Every row gives one point. Each copy is the shape, with its points in the same order, turned, moved and blurred by noise. Is it also mirrored, or only turned?
In the rows, zero is written as 128.

Shape (6 x 2):
[[126 130]
 [118 160]
 [ 88  65]
 [191 126]
 [106 139]
 [182 108]]
Copy 1 (6 x 2):
[[135 117]
 [144 144]
 [ 70  85]
 [186  80]
 [125 135]
 [169  62]]
Copy 1 is: only turned
Copy 2 (6 x 2):
[[118 129]
 [120 159]
 [ 54  81]
 [175 105]
 [ 97 150]
 [159  89]]
Copy 2 is: only turned

Shape (9 x 4):
[[ 87  85 109 155]
 [170 145 148 112]
 [156 157 167 116]
 [119 162  67  98]
 [124 190 150 118]
 [ 34  64 107 150]
 [168 149 109 160]
 [126 138 160 103]
 [166 131  91 159]]
Copy 1 (9 x 4):
[[103  92 136 143]
 [168 167 138  94]
 [169 174 148 102]
 [113 156  63 102]
 [141 199 125 125]
 [ 41  74 149 154]
 [178 136  99 137]
 [131 168 153 102]
 [174 116  88 133]]
Copy 1 is: only turned
Copy 2 (9 x 4):
[[ 87 114  72 156]
 [184 139 142 130]
 [167 156 158 128]
 [174 171  46 121]
 [157 190 131 107]
 [ 42 102  52 134]
 [160 160 108 183]
 [145 133 129 100]
 [172 145  97 194]]
Copy 2 is: only turned
Copy 3 (9 x 4):
[[122 164 149  82]
 [148  71 126 147]
 [127  72 152 158]
 [ 79 115  71 114]
 [ 87  76 136 164]
 [ 88 184 165  44]
 [145 135 107 173]
 [120  77 159 118]
 [150 146 102 159]]
Copy 3 is: mirrored

Shape (10 x 6):
[[187 109 116  91 121 133]
 [ 90 114 114 160 107 171]
 [100 193 175 120  98 133]
 [ 91  98 215  96  72 137]
 [ 92 139 193 132 165 178]
 [ 89 142 150  94  94 107]
 [178 184 168 174 147 169]
 [190  95 128 110 155 118]
 [147 187 126 132  84 143]
 [136 123 130 120 172 194]]
Copy 1 (10 x 6):
[[174 121 120 117 169 129]
 [ 99  83 141 153  96 165]
 [ 73 166 160 129 112 109]
 [ 95  81 212  98 116  82]
 [ 72 120 206 163 158 148]
 [ 76 110 131  94 132  96]
 [141 182 157 210 129 133]
 [174  98 118 144 192 119]
 [120 170 122 128  95 129]
 [123 118 158 159 168 192]]
Copy 1 is: only turned
Copy 2 (10 x 6):
[[154  87 150  98 112 109]
 [ 87 104 123 196  96 122]
 [111 189 172 156  71 139]
 [103 114 168 141  24 200]
 [ 88 137 187 177 130 188]
 [115 157 122 129  64 156]
 [147 144 222 184 137 102]
 [180  81 150 114 135 132]
 [127 158 165 148  80  80]
 [ 94  99 168 148 162 134]]
Copy 2 is: mirrored
Copy 3 (10 x 6):
[[196 138 137 126 108  98]
 [ 87 145 123 149 125 143]
 [127  90 158  75 134 172]
 [ 91 144 211  68 114 111]
 [120 141 195 131 191 164]
 [116 117 140  69 131 120]
 [182  79 177 169 141 178]
 [199 129 148 149 138  68]
 [162  96 128 107  98 170]
 [166 173 150 158 165 153]]
Copy 3 is: mirrored
Copy 4 (10 x 6):
[[190 116 112  97 127 124]
 [ 81 121 112 133  83 152]
 [113 177 187 124  67 139]
 [100  78 194  74  56 113]
 [ 85 131 189 110 124 188]
 [104 142 151  66  72  99]
 [155 158 178 185 131 172]
 [171 100 123 114 161 131]
 [143 170 135 147  75 128]
 [123 121 118 115 147 201]]
Copy 4 is: only turned

Shape (15 x 9):
[[144 141 118 154 139 165 141  95 198]
 [137 147 137  55 106 108  86 136  82]
 [120 166  99 172 130 117 102 147 127]
 [176 208 124 174 134  71 147  91 179]
 [164 111 124 160 196 131 115 147 140]
 [160 130 136 108 140 111 145 149 103]
 [183 105  91 209 106 142 124  90 160]
 [118 114 101  97 153 146 139 135 151]
 [163  77 151 111 124 135 106 179  98]
 [249 119 112 131 125 132 116  79  82]
 [ 78 184 110 171 112 124 156  79 168]
 [165 133 114  83 185 150 202 139 148]
 [ 64 143 172 191 192 144 109 169 142]
 [136 132 114 125 139  52 113 172 159]
 [134 120 122 124 147  83 148  65 129]]
Copy 1 (15 x 9):
[[129 148 116 167 118 172 135 108 185]
 [137 141 135  44  86  91 118 128  90]
 [157 169 119 165 132 115 100 142  99]
 [178 202 125 168 147  71 156 127 186]
 [199 114 135 139 165 154 112 116 127]
 [171 134 144  97 130 120 161 122  99]
 [209 147  91 199  80 143 138 104 154]
 [126 116  95 108 129 164 135 125 118]
 [183  81 159 103  83 144 131 136  84]
 [249 171 124  91  81 127 151  64 139]
 [ 87 191 100 194 124 107 133 111 137]
 [138 143 129  98 175 181 196 115 136]
 [120 111 185 195 179 145  68 129  98]
 [158 107 112 126 152  70 139 172 124]
 [146 133  90 124 136  86 154  65 132]]
Copy 1 is: only turned
Copy 2 (15 x 9):
[[118 150 126 120 123 157 157  76 188]
 [103 138  97 109  68 123  68 175  92]
 [121 145 111 197 101 115 111 130 168]
 [168 175 142 140 104  54 165  86 166]
 [159 153 102 149 176 148 100 131 160]
 [143 145 109 127 123 136 124 174 112]
 [190 107  89 154 101 154 151  65 187]
 [ 84 144  84 123 137 156 132 142 147]
 [155 105 102 121 122 176  80 192 134]
 [223 152  68 109  89 156 105 100  93]
 [ 79 135 143 175  91 107 183  75 151]
 [121 196  93  96 166 161 173 156 123]
 [ 84 138 183 206 176 152  96 138 170]
 [126 122  98 137 131  67 112 174 175]
 [123 112  99 123 134  96 147  94  97]]
Copy 2 is: only turned

Shape (15 x 12):
[[123 135  87 108 106 177 155 125 249 142 138 148]
 [108 102  85 130 233 176 116 142 113 106  68 109]
 [111 116 135 146  91 197 138 123  98 140 162 126]
 [120  69 169  98  82 141 148 167 161 140 133 114]
 [112 137  85 121  82 112 100 130  92 125 132 103]
 [110  60  94 148 137 116  82 106 136  94 136 117]
 [179 118 117 111 104 142  72 150 105 118  78 204]
 [118 125 241 138  83 146 145 115 115 115 146 108]
 [117 115 146  81 146 119 120 127  96 140 149 132]
 [175 103  89 108 188 120 138 105 117 128 113 105]
 [120 127 108 152 219 155 136 193 116 146 142 119]
 [133 118  82 115 109 126 150 111 142 133 109 155]
 [157 121 101  96  88 138 140 128 126  74 150 153]
 [161 114  94 120 100 159  63 112  96  94 119 121]
 [123  92 104  82 101 114  96 145  97 116 158 129]]
Copy 1 (15 x 12):
[[158 147  92 183 124 174  89 156 185 196  89 171]
 [180  93  59 138 199 180 102  89 104  93 148  76]
 [113 128 141 198 116 135 160  96 122 171 156  94]
 [103  96 180 131 148 158 133 151 166 177 112 112]
 [ 97 119 102 138 105  87 123 143  95 143 136  92]
 [139  53 100 169 158  82 121 137 145 115 130 109]
 [151  60 145 142 119 141  96 129  36 154 149 170]
 [108 141 238 152 119 120 137  83 160 127 141 110]
 [113 112 128 102 157 112 144  88 123 151 152 130]
 [167  87  80 111 157 123 134  73 108 132  82 115]
 [202 135  90 121 188 165 175 121 112 132 158  84]
 [115 114  93 157 129 138 123 127 105 145  91 154]
 [120  83 110 138  68 139 139 120 129 140 124 157]
 [139  61 112 159  90  99  94 106  86 150 146 100]
 [ 95  72 111 112 122 100 143 134 119 164 155 119]]
Copy 1 is: only turned
Copy 2 (15 x 12):
[[101  88 158  71 156  95 150 234 130 114 103 154]
 [113 142  83 172 140 184  70 165 217  99 101 134]
 [ 97  84 136 140 116 192 167 144  94 142 108 136]
 [138  76 193 107  69 130 144 137 137 149 102 144]
 [ 98 126 104 136  97 135 108 127  75 133 146 109]
 [109  92  83 152 110 106 119 127 161 145 161 145]
 [123 166 110 122 126 127 103 114 102 121  75 226]
 [128  78 227 188 116 163 145 108  82 153 111 134]
 [148 132 147 113 125 168 123  97 131 132 142 116]
 [149 115  91 132 173 134  85 116 161 122  82 101]
 [169 159 102 160 126 202 116 186 186 163  94 114]
 [108 133 108 116 141 109 144 142 121 104  99 133]
 [159  97 118 132 126 123 138 135  81  93 113 150]
 [102  96  85 141 118 143  75 121  77 126 128 174]
 [141 118 108  98  85 148 117 107 105 121 157 140]]
Copy 2 is: mirrored
Copy 3 (15 x 12):
[[123 117 115 172 107 153 201 158 227 125 122 174]
 [ 66  90  57 133 147 169 156 120  92  96  70  73]
 [141 128 128 113  66 138 135 162 103 107 160 144]
 [158  81 133 111 146  93 162 196 142 142 151 147]
 [ 99 151  84  96 101  77 111 127 119 141 125 167]
 [ 87  86  70 155 148  91 113 123 119  86 149 156]
 [167  77  99 125 107 112  98 119 112 122  34 188]
 [153  97 205  94 101  80 111 164 129 106 162 102]
 [124 116 120  89 152 140  87 141 127 144 129 133]
 [135 119  53 136 153 137 113  98 144 126 112  85]
 [102 157 102 165 160 171 144 162  79 128  92  91]
 [139 120  92 122 123 126 156  96 154 132 116 166]
 [162 141  94  96 126 107 123 134 164  79 110 174]
 [123 104  61 117  79  92  84 135 125  92  96 155]
 [126 122  78  90 144 104  91 158 123 128 131 179]]
Copy 3 is: only turned

Shape (16 x 12):
[[113 147 110 101  61 100 129 133 175 113 223 120]
 [103 117 136 156 146 104 133 115 101 150 111 108]
 [138 134  90 148 124 121 133 141  99 128 170 118]
 [111  98 121 109   7 103 137 129 136 124 154 112]
 [121 178 135 118  90 206 140 139  91 116  99  99]
 [137 140 138  87  71 104 137 115 102 125 107  93]
 [141 203 158 134 131 128  62 118 100 127 100 126]
 [164  92 137 120 137 107 141 121 114 144 119 161]
 [118 104 102  97 152 118 135 126 106 128  98 188]
 [114 103 129 154 153 102 100 194  90 122 106 108]
 [133  97  91 135 126 104 143 115 126  92 105 142]
 [136 115 125 140 118 133 139 135  98 115  93 154]
 [154 111 148 103 132 102 130 118 189 119  95 152]
 [120  97 102 140 129 176  86 145  89 122 122 116]
 [138 120 118 107 150 111 133 123 131 115 101  99]
 [112 115 181 126  76 120 121 125  88  97 173 111]]
Copy 1 (16 x 12):
[[ 25 161 138  74  91 141 126 102 161 117 169 119]
 [131 108  98 154 107  95 150  96 112 158 119 124]
 [ 93 105 104 110 132 125 137 104  94 124 172 119]
 [ 23 102 156 109  76  94 146  98 156  82 118 140]
 [ 89 124 196 148 137 127 152 133  44 122 102 111]
 [ 76 113 161 118  95  67 108 120 101 130 105 137]
 [ 99 162 140 191 158 111  87 116  78 156 125 156]
 [159  99 119 120 104 110 116 121 127 112 139 168]
 [146 111  84 118  95 138 124 153  97 111 102 170]
 [114  59  88 188 104 131 105 124 102 145 142 106]
 [128 111  85 113 103 112 115 108 110  82 106 120]
 [134 103 122 151 107 114 130 127  90  91 117 142]
 [153 144 132 124 100 121  84 134 170 109 100 134]
 [103  67 123 148 143 167 130  93  79 121 111 136]
 [132 109 116 115 112 110  98 118 110 143 101 106]
 [ 72 117 161 148  59 119 127  65  99 126 155 146]]
Copy 1 is: mirrored
Copy 2 (16 x 12):
[[129 153 116  40  95 133 112 152 184  90 160 164]
 [ 97 119 140 164 127 118 135 119 126 158 131 107]
 [154 155 123 138 110 144 114 132 150 121 142  94]
 [117 132 119  63  54 105 142  83 142  84 139 141]
 [ 89 146  93 125 119 202 152 119 110  90  68  92]
 [113 118 150 105 121 128 169 107 114  71 112 115]
 [ 89 164 169 153 134 156 114 170  83  98  74 132]
 [167  84 121 148 125 107 123 135 106 133 118 133]
 [157 112 105 122 155  89 119 137  96 159  74 112]
 [121 107 169 140 115 149  97 116 104 165 121  62]
 [163 122 128 138 133 103 118  89 145 142  89 126]
 [147 121 119 142 120 134 137 105 102 139  80 111]
 [129  65 147 113 131 109 109 141 137 123  68 169]
 [109 132  96 148 118 145  72 105 105 113 106  81]
 [123  96 144 130 162 121 127 116 144 121  98 104]
 [108 141 132 100 116 160 134  93  92 111 167 152]]
Copy 2 is: mirrored
Copy 3 (16 x 12):
[[110 131 174 105  28  97  90 121 162 140 118 143]
 [123 119 134 155 186 103 123 131 127 142 144 116]
 [150 114 134 151 102 102 115 121 131 103 152 119]
 [135  88 180 117  84 113  71 150 135 153  58 138]
 [116 154  97 179 112 128 137 141  95  78  54 104]
 [129 137 140 109 144 129  76 127 118 109  73 110]
 [105 211 131 181 157 139  74 143 105  92 143 144]
 [167 125 130 107 158 149 135 108 105 144 132 152]
 [128 120  94  82 156 133 134 145  76 129 153 164]
 [144 113 157 139 177 127 137 184 141  87 168 112]
 [132  88 106 103 140 136 117 122 141 113 132 148]
 [140 107 122 132 166 137 134 138 109 106 115 159]
 [132 161 128  78 155 161 131 120 163 149 116 179]
 [135 105 107 177 131 159 129 177 100 120 141 112]
 [132 140 108 108 151 144 120 133 146 116 135 103]
 [110 106 208 156 116 142 104 115 104 118 104 114]]
Copy 3 is: only turned
Copy 4 (16 x 12):
[[ 85 122  36 119 105 152 139 126 201  89 133 122]
 [119 119 161 115 118 149 142 156 109 160 138 125]
 [ 99 144  99 151 132 124 144 168 119 131 153 148]
 [ 59  86  51 106  71 123 163 124 172 166 114 112]
 [132 172  98 161  71 140 182 105  75 156  92  95]
 [125  99 102  94  83 117 192 131 124 141 103 115]
 [173 159 149 123  81  84 112 136 110 114  89  91]
 [104 116 145 118 170 105 167 135 136 156 104 147]
 [ 86 152 141  88 168 124 148 132 104 149  74 160]
 [ 81 132 163 132 139 124 151 202  90 143 117  76]
 [ 74  92 131 124 134 134 143 138 101 132  97 164]
 [ 83 133 145 130 126 110 160 127 100 156  91 134]
 [117  91 150 118 158 139 157 117 161 121  53 125]
 [105 141  98 147 142 132 126 154  71 177 110  91]
 [127 100 134 112 137 154 170 153  99 121  95 125]
 [ 87 114  98 109 102 107 145  99 124 138 164  72]]
Copy 4 is: mirrored
